Rows are points. Examples show where two turns around zero, p and q, send a point. Write where each new point lands after one turn and then the other. Backwards means that the second turn is done in reverse. Each puzzle has new turns, and all numbers are rounded.

Turn p:
[  0 -37] -> [ 11 -35]
[ 8 -7] -> [10 -4]
[13 64] -> [-7 65]
[-20 -19] -> [-13 -24]
Turn q:
[25 -9] -> [  8 -25]
[ 22 -48] -> [-25 -46]
[-34  35] -> [ 8 48]
[-13  22] -> [10 24]
Where do these land?
q, then p: [-48  23] -> [-25  47]
q, then p: [  6 -17] -> [ -5 -17]
p, then q: [42 -5] -> [ 31 -29]

Turn p:
[-43  -9  -5 -47] -> [-54  -8  -2 -34]
[ -1 -43   0 -12] -> [-14 -25 -34   0]
[  1  -3 -54  28] -> [ -6  45 -25  32]
[38 12 28 -2] -> [ 43 -14   9 -14]
[ 5 42 32 33] -> [30  1 52 16]
Turn q:
[ 17   5 -13 -41] -> [ 21 -26 -21 -25]
[-53  12  29  37] -> [-43  52  24  -1]
[ 17   4 -31  -1] -> [  9 -14 -27  16]
[ 30 -37 -27 -34] -> [ 14 -62  -8   1]
[-11  15  42  38] -> [-1 49 34  9]
Where do these land?
q, then p: [-25 -13 -38 -25] -> [-46   4 -27   5]
p, then q: [ 35 -18  37  70] -> [30 -6 35 75]
q, then p: [-11   2   2  17] -> [-4  5 18  7]
p, then q backwards: [-30  -3  43 -37] -> [-24 -45   9 -38]
p, then q backwards: [ 11  22 -24  19] -> [ 7 25 15 25]
p, then q: [ 20  10 -20 -43] -> [ 13 -16 -35 -33]

Turn p:
[ -2 -27  25  16 -17 -11 -14  -5] -> [  2 -20   7  15   3  -9  -5 -38]
[ 27  -1 -10 -37  34  15  -4   1] -> [ 23  -9 -20 -40  15  11   5  26]
[  5 -12   1   9   9  22   4  12] -> [ -7 -20  -5   3   2  21   0   6]
[ 16  11  -4 -27   9 -28  29  15] -> [ 24   1  18  -9  -4 -20  25  33]
[ 25  41  -6   5 -25   8 -23   2] -> [ 30  40   2  11  -4  27 -15  -4]
[ 10  20   9 -38 -12  17  -5 -12] -> [ 17  25  -3 -32  -5  16  17 -11]
[-11 -25 -26  44 -20  -8  -7 -12] -> [-17  -7 -26  45 -12 -16 -20 -14]
[-23 -29  14  36  22  -7  19  17] -> [-36 -41  17  23  11  -9  -3   7]
[ 34  45  11 -35 -15  31   9 -37] -> [ 26  53 -15 -24  15  32  40  -9]
[-36  -3  -2  23  14 -28 -14  -5] -> [-28   0  11   9   8 -33 -30  -4]
[-44 -21 -12   4   1 -12   4  24] -> [-32 -22  13  -1 -30 -21 -16   7]
Turn q:
[ 25 -23  11  -4  -8 -23  12  31] -> [ 22  -5   7 -25  20 -35  13   3]
[-20   3  24 -15  29 -13  13 -27] -> [-37  30  17 -13 -14  -3  -6 -14]
[ 24 -10 -29   3  -2   4  30 -33] -> [ 10   1 -16  -6  -7  18  29 -44]
[ -2  38  25 -21  -8 -15 -21  -2] -> [ 12  36  22   7   3   6 -30  18]
[-11  14  23  23   9 -15  13 -18] -> [-17  27  15  15 -16  -9  20   3]
[ 24 -26  14  16 -17  -4 -37  23] -> [ 24 -36  32   7  23 -14   3  16]
[-18  12 -33   2   2 -15  22   9] -> [  3   9 -39   7 -17 -17  -4  -9]
[  5 -11  -9  34  28  24 -33  29] -> [-22 -40  -5  33  34  -7   2  15]
[-14  33  10 -31 -34  27  -1  13] -> [ 19  17 -13 -16  -7  33 -24  40]
[-13 -29 -36  -8   1  29   3 -24] -> [-13 -36 -20 -10 -19  27  -2 -27]
Where do these land?
p, then q: [ -9  12  76 -23   7 -12   7  -2] -> [-40  43  37 -42   3   9   9  -9]
p, then q backwards: [ 27   6  33 -16   5  -2   5 -20] -> [48 -7  4  0 -4  0 14  0]
p, then q: [ -2 -24  14   5 -32   2 -13  11] -> [ 10 -14  24   0 -20  19  19 -12]
q, then p: [ 16  -3 -18  38  29  -2 -20   5] -> [-30 -18  -8  29  26 -21  -6   6]
p, then q: [  7  -3 -28 -26 -10   4  42  14] -> [ 33   1 -31 -26  -4 -14  17  19]
q, then p: [  9  30 -34  36  -6  15 -41 -10] -> [-17 -19 -23  52  21  28 -20  -1]
p, then q backwards: [-15  -3 -17 -31 -19 -25  -1  10] -> [-24 -13   6  -4 -21 -33  15   0]
q, then p: [ -9  -8 -12 -22   4  19  -4   6] -> [ -2  -8 -19 -20 -12   2 -14  -4]
p, then q: [-23  10  12  -4  12  -8  35  17] -> [-12  13   3 -24 -11 -22   4  31]
q, then p: [ -1 -17 -26  43  10   9 -11 -32] -> [-36 -13 -21  37   2  -6  19 -22]

Turn p:
[ 24  40  28  -8  -5  24 -11   6  17  -7  43] -> [ 26  29  20 -31  19  23 -11  13  -3 -14  42]
[  3 -14  -6  21  38 -31  16 -28  19  34 -25] -> [-13 -13  29  17  14 -46  -4 -43  -1  10 -23]
[ -8  -5  -2  20  -2  23   1   6  -4 -49  29] -> [ -1 -10  -8 -31   6  18  38  23   7 -29   5]
[  2   7   9   6 -23 -29   1 -17   3  -6   1] -> [ 11   0  18   9 -27 -16  -3   7   7 -15   5]
[ -6 -16 -25 -32  22 -22   9 -10   5 -30   1] -> [  1  -9 -27 -34 -14 -32  -2  -3 -14  -3 -24]
[-28 -39  23 -25 -52  68 -48  20  29  34 -23] -> [-10 -21 -24  13  15  63 -53  24  75  40   6]
[ -7  26  17   0   8   8 -12  14 -11 -32  -9] -> [ -7  14   8  -9   6  17   0  35 -19 -14 -12]
[ 12  11 -33   8   4  -8  28 -25 -11  20 -28] -> [ -3   5  -3  28 -11  -7   1 -49 -16 -14 -20]
[ 31 -16 -14  13  21 -28  -6 -22 -28  31 -14] -> [  8 -28   1  41  10 -32  -3 -27 -31   2   3]
[  4  14 -11   9  -9  -3  -6  42   9 -17  16] -> [  1  34 -17  -2   9  -4  21  26   8  -5  13]
[-39  27   7  -8 -13  17 -13  22 -14 -16  44] -> [-29  17  -6 -31 -16  29  10  32  -4  -2  39]
[ 13 -35   6  -3  10 -20  41  -8 -14  38 -34] -> [ 16 -19  10  31 -11 -15   8 -39  -9  43 -31]
Turn q:
[-27  24 -34 -32  -9 -35 -21 -10 -25 -29   3] -> [-26  53 -43 -14  11  -7 -12  18  -4 -22  15]
[ -8 -30  35  20 -10   9  -9 -26 -17 -14   6] -> [ 24 -17  16  -8   5  -8 -32  -5 -39 -14   2]
[ -8  -2  11  -1 -25  21   6 -30 -32   9  -5] -> [  1   7   5 -18  -8   7 -14  -4 -45  10 -22]
[-16  34  10  -4  11  -5 -32 -21  -8  31  14] -> [-27  24  13  27  21  26 -18  10 -18  16  10]
[ 21  -4 -29 -32 -13  19 -16  -6  10  -9  14] -> [ 10  25 -20 -11 -28   4 -17 -13  20  23  11]
[-26  19  -3  33  48 -28  32  30  33  34 -11] -> [-42 -37  15  31  35  15  48  -4  32 -21  -6]
[-10  16 -17  27  -6  31 -26 -31   6 -28 -27] -> [ 23  18  -9  10 -13  38 -29   2  -2 -33 -31]
[ 41 -40  -3  31 -23   0   6  -6 -10  14  27] -> [ 39 -35 -23  12  -5 -14   1 -25 -26  30   7]
[ 14   6  15  20 -23  -8  10  37   7  -9 -32] -> [ 14 -18   3  13 -20 -22  27  34   6 -12 -21]
[ 41  29   4 -32  -3  12  36  27  26 -30   7] -> [ 21  30  21 -11 -38 -14  49  -4  34   6  14]
[  1 -31 -37   8  29  23 -15  28  -9   9  34] -> [ 11 -33 -29 -22  17  32  -8  -5  26  25  28]
[ 14 -23  24 -34   0 -21   6 -13 -25 -12 -27] -> [  6  17  12 -25  16 -52 -13   2  -6   5 -18]
[-34   2  22  -4  23 -16  23  22  43  34  -3] -> [-53 -32  36  15   5  -5  18  -6  23 -10   7]
Where do these land?
p, then q: [  1 -12  -9  -6 -16  20  27 -10  35   5  52] -> [-10  31  13   2 -28  -8  -3 -51  11  16  24]
p, then q backwards: [-34  -4  22  30   6   2  -3 -24  16 -29 -40] -> [-30   5  20   4  14  13  12  11  21  13 -58]
p, then q: [ 34  12   1 -25 -23  -5  10  18  -1  -8  46] -> [ 18  31 -14   4 -15   1  30 -10  -1  40  28]
p, then q: [ 12   4   0  22  30  -1  26  17 -27  -3  10] -> [ -1   1  11 -25  25   0  33 -12 -23   4 -13]
p, then q: [  6  13   1  28 -63   7 -16 -19 -40  12  33] -> [ 45 -28 -10  -6 -41  21   8 -17 -31  -9  45]
p, then q: [-17   2  10  -8  -7  45  -9 -34  26 -21  -8] -> [  9  10  23 -20 -26   3 -44   2  34  -9  -2]
q, then p backwards: [ 10 -29 -25 -16 -20  -2   8  -9 -19 -16  25] -> [  9  -6 -28 -40   7  -5  10  -1   1   4  30]
p, then q: [-19 -15  -3  -9  -9 -19  17   3 -16   6 -37] -> [-12 -20 -15  15 -12  -5  -4  11 -17  -3 -38]
p, then q: [ 49 -10  11  27  -8   6  15 -11 -10  -8 -62] -> [ 59 -17  12  18  16  -4   8   2   6 -16 -54]
q, then p: [  5 -32  11 -24   7 -10 -15  60 -13   6  16] -> [  6   9 -19 -15   5 -39   2   1  17  52  29]
q, then p: [ -2   7  -3  23  76  -7 -25  29  32  11  -9] -> [ -8  -2  26 -40  67 -12  16  -4  39   7 -18]
q, then p: [-29  30  -4 -20  -8  22 -25  23   5  14 -32] -> [-27  32  -7   5   4  30  -8  29  31  19 -10]
q, then p: [ -5  21  17 -12  30 -28 -14 -48   9  32  12] -> [-46 -13  53  -5  17   2  -2   1 -23 -16  13]
q, then p: [-14  13 -28 -11   2 -29   3   5   4  -1  -6] -> [-29  19  -8 -15 -10 -11   9  -8   5 -14 -10]

Turn p:
[-11  17  19   0  23  -3 -20  27  39  36 -30   2  54  23] -> [ -8  21  23 -34  55  -1  -8  19  51 -28  -7   7  21   8]
[-22   2 -44  20  14   1  27  -7 -27  12  -6  30  -8 -47] -> [-24  28 -38  16 -24  16   9 -29  -4  33 -24  31  20   6]
[-24   0 -19 -19  30 -18 -42  18  30   1 -12 -25  12  14] -> [-33 -15  -9 -29  55   3  -7   2   9 -21 -12  -4 -17 -19]
[ 41  -2 -28   3 -24   4   7  -1  -6   5  30  10   3 -38] -> [ 22  10 -17   1 -26  14   1   9 -25  29   2  -2  33 -35]
[ -1   4  -8 -13   2   4 -33   5 -13  15 -23  -6  22  61] -> [ 10  16  -1 -16  35  20 -24 -14  26 -35  21 -26 -24   7]
[-18  -6  62   6 -44  28 -56  14 -19 -20  -8 -25 -30   4] -> [ -2 -43  -9 -10 -37 -14 -33  58  17 -15  27 -19 -45  31]
[ -9 -21  -9 -13  -5  -8  21 -52  -4  11  39  21  17 -20] -> [  6  -1 -14  13 -11  14  28 -15 -47 -19  11  19  44  10]
[ 17  19  37  18 -20  18 -21 -30   3  -4 -17 -46 -37  11] -> [-28  -9  36  -9 -31 -19 -17  21  -6   5  42 -37 -26  12]
[  5 -29 -32  37  13 -27  42  16  10  18  26  26 -10  -2] -> [ 19  19  -7  32  31  -5   4 -17 -22  46  -3  46  15  -7]
[-18   9  22   1 -18  76 -10  16  11 -37  -6 -29 -40  18] -> [  7 -51  12 -47 -36 -12   2   0  25  26  18 -17 -50  27]
[ 22 -23 -19 -32 -21 -33  53 -15   3  13  -7  25 -10 -23] -> [ 23  10   1  27 -13 -23 -17 -36 -40   0 -33   4  45 -10]
[ -3 -15  12   7  36 -10 -18  27   3 -11 -37 -39  66  29] -> [-18 -21  34   9  51  36 -14   5  61 -30  -1  -1  -3 -16]
[ -2  16 -17 -14  21 -25  47  16 -22  22  35   5   0 -15] -> [ 14  28   4  19  11  25  23  -4 -34  20 -49   8   7   6]
[  1  23 -26  14 -19 -35  40 -13   0 -27  22  36   0 -19] -> [ 12  15 -29  42  -5 -23  43 -14 -14  26 -13 -11  29  -7]
[ 23   5  50 -16  11  29 -38 -21  -8 -34  -5  14 -39   4] -> [  2  -7  13 -16 -55 -29   9  16   2 -38  23   2 -48 -13]
Turn q:
[ 20  44  18   0 -20 -24 -22 -35  43 -19  35 -44  -4  11] -> [ 31  23  31  37  22 -21 -18 -35  42  -2  16  29  42  -3]
[ -9  12   1  12 -36 -25 -22  29   1  22  -4 -42  27  -7] -> [ -9 -14  -4  11 -13 -28 -25 -12  20  24 -24  53 -11   7]
[-23   1 -30 -21  -7  37  56   9  -9  20 -21  -3  14 -28] -> [-19  30 -45  15 -15   4   7   2 -20 -26 -36 -17 -43  12]
[ 39 -17  -1 -14   9  40  31  24  -7  29 -20 -16   8 -17] -> [ 23   3 -38   5 -28 -20 -10  35   3  -5 -28 -36 -20   9]
[-22   5 -18  45  -8 -25 -56 -29   9 -27 -36  34 -53  11] -> [-17 -66  49   0  17  46  13 -15 -18 -30   2  23  40 -21]
[-30 -34  31  54   2 -10 -25 -16  43 -42  10  35 -29  -1] -> [-21 -42  20  -2  27  52  34  -1  45  -4  43   5  15 -38]
[-18   2 -19 -45  45  34  11  34 -16  27  -3 -18  24  -4] -> [ -1  20 -37 -33  15 -27 -37   6 -22 -10 -16 -25 -47  17]
[  8   8 -27   2  25  -4  51  -6 -28  34   5  12  40  -4] -> [-14  34 -52  -1  -1 -27  20  19 -45  11  -7  -4   6  11]
[-24   3  34  40 -32  18 -47 -15   2 -13  10  40 -40  34] -> [-33 -50  52  22  -2  39  -4  -2  13  -4  53  -2  16  12]
[ 12 -12 -40  -7   1  16  17  21 -17 -32   4  18  16   9] -> [  8  20  11 -17  -8  -6  26  35 -25 -22   4   8 -31  -1]
[ 17  -2   9 -24 -30 -36 -37 -12  27  21  50 -16 -19 -13] -> [ 36   2  27  39  11  -3 -30 -31   9  49  11  13   2 -31]
[ 15  18   1  -8  29   5  46  45   0  14 -10  17   3  -7] -> [ 20  -4 -37 -11  11 -19  32   9 -10   4 -13 -23 -24  37]
[  2 -22  -5  -4  19  -2  20  -5 -29   0   6 -33 -17  21] -> [  2   7  -8 -25 -32 -28  -2 -17 -10 -12  13 -18   3 -19]
[ 31  13  26 -11   3   7 -43 -15  -6   6  34 -41  20 -37] -> [  3  21  26  17  18 -39 -45  12  34  32 -19 -12  17 -18]
[ 10 -24  -1 -23  18   9  25  -9  11   6 -30  22  31  26] -> [ 18  23 -38 -29 -11  32  -3  26 -12  -7   6  -3   7  15]
[-28   4  20   3 -19 -39  -4 -20 -22 -46 -29  37 -22   6] -> [-24  -7  44 -26  -9  48  40 -29  -4   4  -6   9  23  10]
Where do these land?
q, then p: [ -7  11 -19  10  -6   5 -11  43 -46 -22 -74 -13  20 -11] -> [ 18 -26 -15  14  -1 -44 -44 -37  34 -40 -33 -12 -20  20]
p, then q backwards: [  3  13  -1   5 -20 -11 -10  29 -61   0  38  -7 -13  -8] -> [ 23 -28 -10 -27 -22  27  21   8  14  34  -9  36  12 -19]
q, then p: [-23  14  41   4 -23 -19  10 -12 -29 -41   9  10   4  -8] -> [ -1  -1  27 -15   7 -18  24   0  -1 -12  -4  -7  21  61]
q, then p: [ -3  -1   1 -70  24  10  -9 -15  54  27   6 -15   1  -5] -> [-34  28   6 -43 -16  17   6   1  -4  -2  32 -17 -24 -59]
q, then p: [ 13 -20  23  11  15   1 -18 -31  10  33  13 -18 -19 -52] -> [-58  -8   5 -12  12  22 -25  20   8  16   5  18  36 -17]
p, then q backwards: [-25   3 -14  -5  -8  -3 -19 -45  46  48   4  14 -51 -21] -> [-25  20 -23   4  41 -19  10  -4 -60  23   7  -7  38  40]
q, then p: [-15 -25 -18  -4  15 -10 -43 -28  39  -5  42  16   6 -18] -> [-26  18  -1 -28 -27  22  27  32  -4   5 -14  52  -3 -20]
p, then q: [  7  31 -11  11  -2  19  32  16 -47 -23  19  30  22 -19] -> [ 15  -1 -33  56 -25  -3  12  23   3 -32 -13   9   4  26]
q, then p: [ 10  24  -9  21 -38 -20  11  40  -2 -11 -23 -18  18   7] -> [ 34  17  -8  25  10 -51 -12 -26  13  -7   6   6   8  10]
q, then p: [ -1  -1  20 -15  39  10 -42 -10  17  34   7  18 -31  24] -> [ -6 -19   9 -19   9  53  -8  19 -22 -24  28  18 -17 -29]
q, then p: [ 11  -9  -1   5 -44  38   4  29 -22 -28 -19 -21  33  21] -> [ 39 -15 -24  -2  10 -60  -9  17  17   8  -7 -26 -18  15]
p, then q: [-35 -55 -10 -25  22  -5  14  -6  30  24  13  -5 -21  -1] -> [-20   6  16 -48  -4  34   0  17 -44  15  11 -25  19  -6]
q, then p: [ 24  28 -12  27   5   5  33   2 -26 -66   4 -21 -12  25] -> [ 28 -23  27  53   8 -33  41   4   3  -9 -27 -31  14   5]
p, then q: [ 15 -14  15  -8  34 -30   2  -3  53  19  13  21 -13   0] -> [ -8   7   8 -37  26   5  39  -6 -14  41 -19 -16  14  17]
q, then p backwards: [-22  -2  -2   1  34 -10  -5 -35  32  54   1 -18  20  23] -> [-11 -41 -53   7 -32 -16 -29  -6   4  26 -12  20   9  -6]
q, then p: [ 45  -2  -7   3 -24 -23  22 -25 -49 -29   2  27   4  16] -> [ 43  14  21  27 -14  14   0  25  20   4 -24 -32  27  39]
q, then p: [  4   4   5  28 -23  43  29  54   1 -15 -56  -1  32  29] -> [ 60 -34 -23   0  32 -49 -13 -39  18  19  -4 -18 -29   2]

Turn p:
[ 15 -17   7   8 -21 -22  -5  -8  -7   5 -33 -25 -12  21] -> [ 16 -10 -30   9   6 -19  14 -22  -4  25 -24 -12   5  15]
[-32  21 -13  -5   0  17  -7  18   6   6  15  -1  28   0] -> [-27  -7  17   6   2  12   0  22   4 -37  -1  -2  15   6]
[ 31 -13  17  -4 -15 -15   4  -3 -15  16 -12 -10  -4   0] -> [ 13  20  -8  -1   1 -15  19 -24  -1  25  -4  -9   8   8]
[ -4  14  -3   2   1  15  15  26  15 -30  12  -5   4  -7] -> [ 10  -8  16  20   3   7   4  14 -12 -28  21   2 -15  -1]
[  6  12  17 -15   6  -6 -12 -12   6  16  -6 -11  -6 -24] -> [-10  13  18  11  -1   3  -9 -21  20  18  -3   3  -3  11]
[ -6   9 -30 -13  -6  18   2  13  19   8  33  16   0  -6] -> [ -3   7  13 -23  -9  26   0   7   3 -42   4   9  -8   6]
[ -3 -25  15  21   2 -18   0 -10   1  14  -7 -19 -30  -2] -> [  4  -8 -36   7  -3 -10  -2 -26  23  19   7  -1  -5  -4]
[ 31   9   8  33 -15  -5 -15 -32 -13  -9 -23  -8 -17  25] -> [ 30 -19 -13   7 -12 -18 -10 -29 -22  27 -26  10  22  -9]
[  6 -20  18   5 -11  -7  11 -34 -14  11   4 -15  10 -13] -> [ -3  15  -1  -2   5 -26   6 -25  15  11 -10 -14   2 -28]
[  6  -7  18   9 -22 -24 -11 -12 -39 -13 -13  -3 -32  11] -> [ 31 -21 -11 -10 -13 -38  -1  -9   7  34   0 -11  12   9]
[ -3   8 -14   5  20 -12 -10  23  13 -15  23  19  23   3] -> [ 10  10   3   4  13  20  -8  40   3 -19   8  17  10  -3]
[-16  -5  10 -19  11  24  -3  15  22  -7  14  23  10  13] -> [-14 -16  17 -12  12  33  16  21  -2  -5  13   6  -7  -9]
[ -2   5   4   9   8  12  17   7  -9  28  -9  14   7 -18] -> [-31  21  -2   2 -20  -5   6  -1  -8   2  13   7   3  -3]
[-10  18 -24 -18  32  11  12  12   1 -17  18   2   4  25] -> [ -6 -10   8 -15  28  15 -25  20 -25 -23  18   2  -2   8]
[-20  11 -18 -14   3  -4  15   0  20 -14  -4  24   9  -3] -> [-12  -2  10  -7   5   0  -3  29  -5 -14  -9  18 -27   3]
[  1 -21 -13  -7   8  17 -12  -2  -6   1 -12  -1   6 -25] -> [ -9  15   0   3 -17  16  -8   6   2   7  -7 -28 -11  -7]
Turn q:
[ -4  16   2 -23  14  -6  -7 -39  16   6  -6  10  15 -15] -> [ 31  16 -12 -23   7  14   8 -17   1  11 -18   6  19  14]
[-3 13  4  4 -2  0 -7 20 10 12  3 -7 -3 19] -> [ -4  -8  27   2   2 -19   3  -4   3   5   6  -6  -1   5]
[-13  -2  -3   8   3  15  -9  13   4   3 -17  23  -8   1] -> [-12  13  12   1  -9  -4 -10  12  24   1 -11   8  -1   8]
[ -9 -15 -11  -2   3 -13 -11  12 -13  -3  35 -16  -1 -13] -> [  2  -9  -2  12  12   2 -25   6 -28  10  21  14   2 -10]
[ -8  -2  11 -24  -7  11   7  17  10  -2 -17 -17 -15 -15] -> [ -8  -4   7 -23 -30   8  -8 -12   9   9  17  -4  -1 -11]
[  2 -30   3  10  -2 -37  -7  21  12   7 -18  16   4   0] -> [-24  27  -5   3  13 -29 -11  -6   7  -2  -3   0  14 -29]
[ -7  11   7  13  -8  16   7  14  -1   5 -17 -15  27 -17] -> [-11 -25  -3 -14  -9  -5  22   9  15  10   2  21   7  -7]
[ 20   6  12 -11   9 -10 -10  19  15 -24  -8  18   5 -11] -> [  5   6  -2 -26  12  -7 -13  17  16   5  -4 -25   7 -17]
[ -9  -7   2  14  19  -2   7  -8  10 -15  -3  -3 -11  26] -> [-15  10  15  -6  18   8   1  -6  -4 -25  -3  -2 -14   9]
[ 11  17   6  11 -14  -9  -4 -36 -50   2  -5  -3 -11  -4] -> [ 17  -3  -9  26 -25  17  24  15 -31 -17 -24  -5  14  -6]
[ -1 -27  -6   5  -2  14  -2  10 -19  -6  -3  -5  -2  58] -> [-22  -4   3  13  -6 -30  -8   2 -10 -44   8  -4 -22  26]
[ 31   0  -4   2   9   8 -13 -76  12  12  48   6 -10 -20] -> [ 68   0 -20  34  29  46  -4 -26  -1  -9 -10   0   7  10]
[-11  -5   9  -5  -5   3  22  17   7   5  37   4  12  -7] -> [ 10  -6  -3   0  11  -9  -3  -1  -3  25  17  14 -34 -10]
[ 10  13 -15  -3   2   2  18  16 -24  10 -17  -9  -3 -12] -> [-24 -21 -10   4 -21   5   4   3  -8  18 -13 -11   3  -1]
[ -9  12 -17   1 -21   9   8   1  10 -11 -14  -1   1  12] -> [-14   8   1  -2  -7   2  21   7  10   2  17  -7   0  20]
Where do these land?
p, then q backwards: [-14 -10 -24  12 -10   0 -12  17  11 -10 -13  16 -21  14] -> [  8   5  -1 -10   1  32   9 -11 -32 -13   0  -2  14  -9]
q, then p: [ 21  -9 -20   2   6   1   3  -2   2  -8  -2   7  -2 -39] -> [-18   9  -5   9 -16  31  -9   2  -3 -20 -14 -12   1  -2]
q, then p: [ 21  16  22 -15  16   1  15   5   1   1  25  23  11  25] -> [ 18   6 -23   4  12  -1 -16 -26  -4  29   7  -5 -12  27]
q, then p: [-24  16  11  11 -15   3 -19  16   6  -3   2 -24 -22 -20] -> [ -7   8  25   1  -8   3  35  -3  19   0  21   2  12 -21]
q, then p backwards: [  4 -12   1 -21  24 -22  18 -10  12  20   5  18  17  -7] -> [ 25 -15  -7  -2   5 -21  10 -34   2  14 -12 -12  -8  12]
p, then q backwards: [ 31 -12   4   5  17  -3  24   4  -1  33  -3   6  13   1] -> [-23 -14 -13  -7 -11 -38  16 -18  10  -4  -7   4   6  -7]
p, then q: [-10   2 -17  13 -19  -4  14   5  17 -24 -14 -14   1  -1] -> [-30   9  -1  12   3  13  -3  13  -1 -20   1 -17   3 -15]
p, then q: [  3 -25  -3  23   3 -15  17 -14 -11   6  15  21  10 -14] -> [  4   6  -6  -4   2  13   1   8   0  46   5 -14  18  -6]
p, then q backwards: [-20 -12 -10  14   3  22 -20  11  15 -19  -5  -7  11   9] -> [ 29   4  -3  20   2  11   3  -3 -25 -14   3 -10 -14 -13]
q, then p: [-16  -6  20  -3 -27  23 -13 -13   1 -12 -18 -15 -28 -12] -> [ 21  -9  39   1 -12   2  31  -5   0 -21  -1   3  -7 -16]
p, then q: [  4  28   3 -15   0   7   5  -9 -14  26   7  17  22  12] -> [ 15  11  -1 -32 -10 -21  11  11 -16   7 -17  15  -9   3]
q, then p: [-18  20   5  15   4   6 -23 -15  -2 -19 -17 -24 -28   7] -> [ -1 -20  33  11  10  -5  29   7 -15   4  17 -14   7 -21]
q, then p: [ 12  -9 -13 -20  10  -1  21  -4 -16  16  25 -10   1  -2] -> [  5   0 -23 -22 -18  -2 -20 -14   0   5 -12 -17  11  -4]
q, then p: [  2   0   4   5 -28  -6 -35 -11   9  -8  -2 -26 -13  -3] -> [ 16  14  25  12  12  -3  13   5   1 -18   7  -2  15 -32]
p, then q: [  6  12  17 -25  15 -12   4  22 -30   0  -4  14  28  28] -> [ -4 -25   5 -17   8 -38  -5  -2 -28  17 -22  10 -21   1]
